Rows are points. Two turns around zero, p and q, are shown by what they do to some points. Where does a point land after both, in the order given? Backwards means that the second turn is done in reverse. Each puzzle has new turns, and all numbers are rounded.
(in the rows, 128 means zero)

Turn p:
[144 160  61] -> [ 66 145  88]
[114 141 162] -> [162 111 120]
[110  99 147] -> [156 141 153]
[143 112 142] -> [129 116 151]
Turn q:
[146  94 113] -> [ 96 109 111]
[117  97 114] -> [ 97 138 114]
[131 178 104] -> [179 130 106]
[139 169 127] -> [170 120 128]
[108 102 181] -> [ 99 143 181]
Where do these land?
p, then q: [136 103  94] -> [151 158 148]
q, then p: [106 154 126] -> [111 101 115]
p, then q: [157 173 114] -> [ 97 160  95]
q, then p backwards: [110 132 149] -> [123 101 125]
q, then p: [166  86 108] -> [137 185 144]
p, then q: [ 92 120 177] -> [130  67 131]

Turn p:
[142 126 123 147] -> [138 138 127 148]
[183 165 148 145] -> [161 101 162 174]
[106 147 149 100] -> [124 106 146  93]
[136 114  68 129] -> [130 131  68 145]
[ 89 149 136 129] -> [145 133 135  87]
[115  77  86 133] -> [100 163  78 133]
[125 118 186 112] -> [ 99 125 180 116]
Turn q:
[130 133 150 156] -> [159 121 143 121]
[ 99 117 126  90] -> [104 167 111 120]
[188  78 127 150] -> [104  70 164  92]
[131 146 122 161] -> [151 114 143 151]
[125 181 145 122] -> [165 130  90 145]
[ 93 112  98  89] -> [ 84 169 118 139]
Where do these land?
p, then q: [114  77 122 146] -> [150 148 111 173]
q, then p: [171 138 111 153] -> [ 94 166 129 145]
q, then p: [133 160 125  89] -> [146 134  81 131]
q, then p: [134 140 104 158] -> [127 160 147 145]
p, then q: [ 88 125 178  93] -> [125 178  93  88]

Turn p:
[ 80 103 116 122 145 170] -> [161 124 113 156 183 132]
[111 103  94 135 171 180] -> [155 126 159 164 188 122]
[143 183 166 147 144 106] -> [ 91 128 133 153  76 161]
[121 123 147 168 159  93] -> [ 99 150 142 122 133 179]
[136 115 124  95 124 116] -> [121 143 114 117 130  98]
[152 152 115 116  69  92] -> [111  97 114  80  84 104]
[154 117 134 113  83 140] -> [160 127 122 103  99 101]
Turn q:
[158 138 110 142  65 133] -> [ 89 146  89 135 170 147]
[133  56 129 133 144 159] -> [113 163 168 173  92 136]
[107 113 124 148 145 156] -> [108 132 151 135 108 101]
[153 154 166 115 163 129] -> [153  77 152 135 138 142]
[ 74  91 134 136 115 120] -> [139 182 146 116 120  96]
[148 151 111 142 121  98] -> [136 113  84 133 139 126]
[122 193 123  80 143 101] -> [158  82 107  67 129 148]
Where do these land?
q, then p: [110 106 121 107 130 122] -> [132 113 119 134  99 115]
p, then q: [144 120 105 122  90 142] -> [155 142 119 141 129 164]
q, then p backwards: [195 100 153 145 150  91] -> [ 90 153 154 135 149 197]
q, then p: [111 137  58 127 130 138] -> [129  83  88 102 149 104]
q, then p: [101 169 105  96 103 138] -> [122 131  91 147 152  79]
q, then p backwards: [160  84 152 164 130 107] -> [118 134 149 111 170 180]
p, then q: [114 135 189 175 155 113] -> [ 56 109 154 112 149 113]
q, then p: [102 155 162 121 137 118] -> [113 173 128 127 117 108]
q, then p: [115 146 105  94 125 182] -> [154 130  66 144 144 117]

Turn p:
[148 113 144 101 159 118 153 146] -> [127 110 138 115 164 146 160 147]
[122 147 120 115 120 140  99  44] -> [ 77  99 125 105  93 111  89  87]
[ 84 134 132 101  82 140 165 149] -> [120 157  89 125 143  80 126 170]
[154 125 130 103 148 132 146 153] -> [129 127 138 111 157 153 141 153]
[154 121 120 119 138 105 145 149] -> [133 142 145 121 159 144 150 128]
[119 149 146 130 129 145  57 139] -> [175 100 140 115  97 121  83 127]
[158 128 104 182 140 150 122 123] -> [127 144 134 158 100 180 119 111]
[141  82 147 216 128 142 149 132] -> [137 127 109 221 122 165 145 114]
[129 111  85 104 163 144  49 107] -> [120 101 208 108  80 128  96 128]
[108 146 138 120  69  89 159 121] -> [123 162  88 123 160  78 129 104]
[ 90 152 140 117 132 103 164 146] -> [140 140  95 106 133 101 170 139]
Turn q:
[144 105 112 101 116 133 143 132] -> [121 107 138 107 124 158 114 135]
[166 150  96 148 158 147 140 129] -> [150 153 130 155 104 156  96 104]
[ 78 181  81 145 140  90 130 199] -> [197 184 101  73  94 112 165 116]
[155 134 139 136 142 172 114 101] -> [120 114 140 173 136 129 105  97]
[121 104 139 142 131 142 104 108] -> [111 109 123 142 133  98 110 127]
[191 180 103 167 117  53 193 171] -> [152 239 106 114 134 206 128 157]
[123 109 126 134 115 127  93 137] -> [110 122 114 107 134 104 116 115]
[130  90 186  97 144 139 125 115] -> [ 88 101 182 139 142 108 132 145]
[ 95  99 139 135 122 144 143 104] -> [137  91 127 140 138 107 123 160]
[106 112 139  96 136 130  97  73] -> [ 88  79 123 151 107 106 150 130]
[100 144 147 108  88 130 126 137] -> [134 109 122 108 161 125 168 124]
Where do these land?
q, then p: [ 70 157 108  89 158 144 188 158] -> [115 131 106 144 219 171 105 138]
q, then p: [142 136 138 122  91 113  93 104] -> [101 136 132 127  88 111 159 139]
q, then p: [154 128 151 184 120 121  94 124] -> [147 133 138 100  76 124 148  93]
q, then p: [116 155 120 132 110 132 149 137] -> [111 134 131 121 137 164 128 134]
q, then p: [ 81 115 102 124 153 100  93 114] -> [121 178 137 133 159  83 131 113]
q, then p backwards: [192 123 126 148 114  99 133 121] -> [169 136 100 135  99 163 159 121]
p, then q backwards: [168 129 136 153  96 155 150 102] -> [183 132 116 150 105 132 118  98]
p, then q backwards: [174 122 137 152 120 143 133  84] -> [182 131 116 119 110 151 110 101]
q, then p: [134 126 162 114 156 115  95 127] -> [135 121  94 127 125  92 151 111]
p, then q: [ 82  82 145 111 136 104 116 147] -> [111 176 142 113 138 131 119 181]
p, then q: [ 95 134  83  78 153 183 165 190] -> [179 159 175  52 153 145 161  99]

Turn p:
[130 101 150 115 123 137 128 144 144] -> [116 135 145 104 132 143 130 137 103]
[141 119 114 111 124 120 110 126 151] -> [144 132 126 128 115 122 119 127  95]
[142 136 138 154 107 172 109 136  48] -> [145 154 114 113 196 118 172 112 172]
[133 109 134 124 143 102 125 105 142] -> [128 131 106 119 100 138 113 145 119]
[127 143 138 125 137 104 127 142 142] -> [121 112 125 140 112 148 132 117 118]
[122 123 115 135 143 118 125 141 138] -> [114 139 126 146 118 130 122 123 119]
[104 143 125 198  97 132 163 134 137] -> [108 136 161 126 123 131  98  82 187]
[133 130 119 126 151 124 157 120 146] -> [112 111 124 141 124 127  97 142 126]
[126 139 116 116 144 138 117 120 137] -> [124 118 119 137 124 104 131 132 115]
[149 126 123 102 101 144 118 137  67] -> [173 140 128 129 177 131 161 143 136]
[ 93 123 123 110 137 114 128 124 148] -> [116 125 143 138  91 122 134 146 119]
[138 143 141 119 127 131 129 108 136] -> [135 103 119 113 125 122 125 129 127]
Turn q:
[146 116 114 104 105 136 120 157 117] -> [158 158 150 119 142 139 130 130 116]
[148  96 104 121 116 121 134 147 112] -> [154 145 140 138 152 140 107 141 110]
[113 146 126 140 137 127 137  74 133] -> [ 98  94 119 143 133 108 127  99 141]
[171 134 109  91 111 122 125 151 126] -> [186 153 146 132 136 127 134 119 131]
[106 134 160 139 134 112 118  89 118] -> [ 90 107 135 124 112  96 114 128 144]
[119 151 119 139 117 126 175 118 127] -> [129  91 126 127 138 158 120 108 148]
[ 95 131 136 128 132 129 108 147 136] -> [103 148 130 123 103 141 139 134 126]
[116 120 137 139 129 145  99 112 144] -> [ 98 143 112 120 130 107 139 125 120]
[128 131 116 129 141 104 169 121 149] -> [142 104 105 150 117 147 105 112 136]
[157 118  93 133 143 126 110 176  99] -> [160 151 144 156 146 145 148 173 114]
[126 132 162 151 124 135 116 131 145] -> [112 131 105 100 119 118 133 142 142]
[113 126 160 123 149 153 126 115 130] -> [109 110 122 106 107 111 139 127 107]
Where do these land?
q, then p: [139 119 110 112 116 137 144 111 142] -> [136 129  93 124 127 112 121 139 133]
p, then q: [110 113 123 112 123  90 139 153 136] -> [119 122 130  84 149 135 145 143 136]
p, then q: [133 126 113 124 119 131 129 124  96] -> [148 121 105 139 123 130 139 137 137]
q, then p backwards: [130 117 133 168 123 117 142 185 130] -> [141  88 150 114 139  97 155 114  98]
q, then p: [130 115 119 108 122 142 137 113 129] -> [137 128 102 122 128 125 135 143 139]
p, then q: [124 110 151 117 116 144 133 128 137] -> [138 128 147 112 104 128 128 125 114]
p, then q: [120 225 136 138 124 123 124 112 138] -> [115 134  87 140 162 106  53 113 106]
p, then q backwards: [136 128 137 127 119 124  76 137 140] -> [128 127 128  96 136 164 122 131 154]
q, then p: [137 133 151 111 190 135 137 119 134] -> [167 168 144 128 138 157 109 134 146]
q, then p: [135 117 120 146 115 103 138 112 120] -> [110 143 110 128 112 122 134 112 110]
q, then p: [119 109 118 156 140 146 133 109 139] -> [116 154 125 155 123 112 133 143 141]
q, then p backwards: [122 126 127 118 128 145 104 133  95] -> [106 115 129 106 119 150 125 148 133]

Turn p:
[137 141 118 153 112 127 124 136 111] -> [124 109 130 116 140 129 144 117 104]
[144 136 117 128 159 116 122 123 159] -> [139 145 128 127  94 106 148 125 138]
[110 146 126 147 124 131 115 119 220] -> [120  93 114 171  62 112 158 144 153]
[ 84 146 162  64 123 137 152 111 104] -> [162 118 116 123 148 157  63 133 174]
[122 144 110 139 147 128 109 121 120] -> [120 122 136  98 119 119 141 120 138]
[132 157 173 134 123 141 149 131 180] -> [155 109 107 184 112 135 147 111 153]
[113 113 108 122 136  98 144 107  98] -> [120 141 136 100 119 126  86 116 110]
[146 108 129 121 127 150 117 121  98] -> [114 145 127 118 168 117 126 132 129]
[146 111 141 170 110 152 126 123  98] -> [ 93 123 127 137 171 127 142 103 108]
[140 108  99 137 133 150 149 152  95] -> [125 138 176 123 161 119 127 128 105]
[140 112 102  59 110  68 115 138 124] -> [162 161 103  94 109 132  96 188  95]
[123 114 151 160 132 139 114 153 128] -> [103 132 136 143 136 156 157 120 129]
Turn q:
[138  99 131 140  99 132 116 138  31] -> [131 163 130 127 110 219 124 109  91]
[138 116 145  98 102 115 148 118 146] -> [136 108 155 136 145 134 102 124 156]
[129 175 123 147  99 129 188 145 137] -> [109 141  84 158 137 111  85  96 157]
[130 187 127 132 131 121 115 101 151] -> [125 164 138 139 144  74 136 116 136]
[ 63 133 146 135 110 124 132 135 136] -> [128 146 102 140 158 133 115 180 140]
[126 118 111  95 159 136 107 115 139] -> [147 105 151 138 116 110 156 143 113]
[138 128 125 132 119 122 117 167 148] -> [138 117 114 101 128 114 100 127 115]
[143  93  95 146 163 121 112 126 150] -> [144 101 120  92  99 117 167 128 133]
[131 116 133 138 120 158 104 127 118] -> [125 126 126 117 149 144 145 122 101]
[143 115 144 119 177 123 141 110 122] -> [ 97 111 156 133  95 126 149 135 136]
Where do these land?
p, then q: [161 166 106 174 131 142  91 144 163] -> [121 105 113 154 108 164  99 121 192]
q, then p: [114  92 142  91 163 119  99 119 139] -> [142 155 133 164 156 173 130 135 112]
p, then q: [126 125 147 165 105 120 129  76 136] -> [168 148 111 131 128 146 170 145 150]
q, then p: [127  83 111 108 126 113 141 145 123] -> [113 138 125 155 158 114 143 159 118]
q, then p: [132 151 138 131 107  99 142 120 131] -> [132 116 104 124 103 125 150 129 146]
p, then q: [140 110 109 107 131  98 125 123  90] -> [140 147 155 151 114 117 117 131  90]
q, then p: [ 99 162  88 137 146 154 160 132 139] -> [111 112 153 114  94 108 129 115  76]
p, then q backwards: [132 157 152  97 116 189 167 123 106] -> [120 128 121  94  65 137 145 106 175]
q, then p: [101 122 155 137 150 136  92 184 133] -> [144 139 156  85 153 167 123 163 118]
q, then p: [138 118 142 139 154 115 122 128 134] -> [139 123 123 138 127 148 107 146 130]
p, then q: [139 124 118 123  81 124 138 114 115] -> [143 136 128 115  92 148 143 137 106]
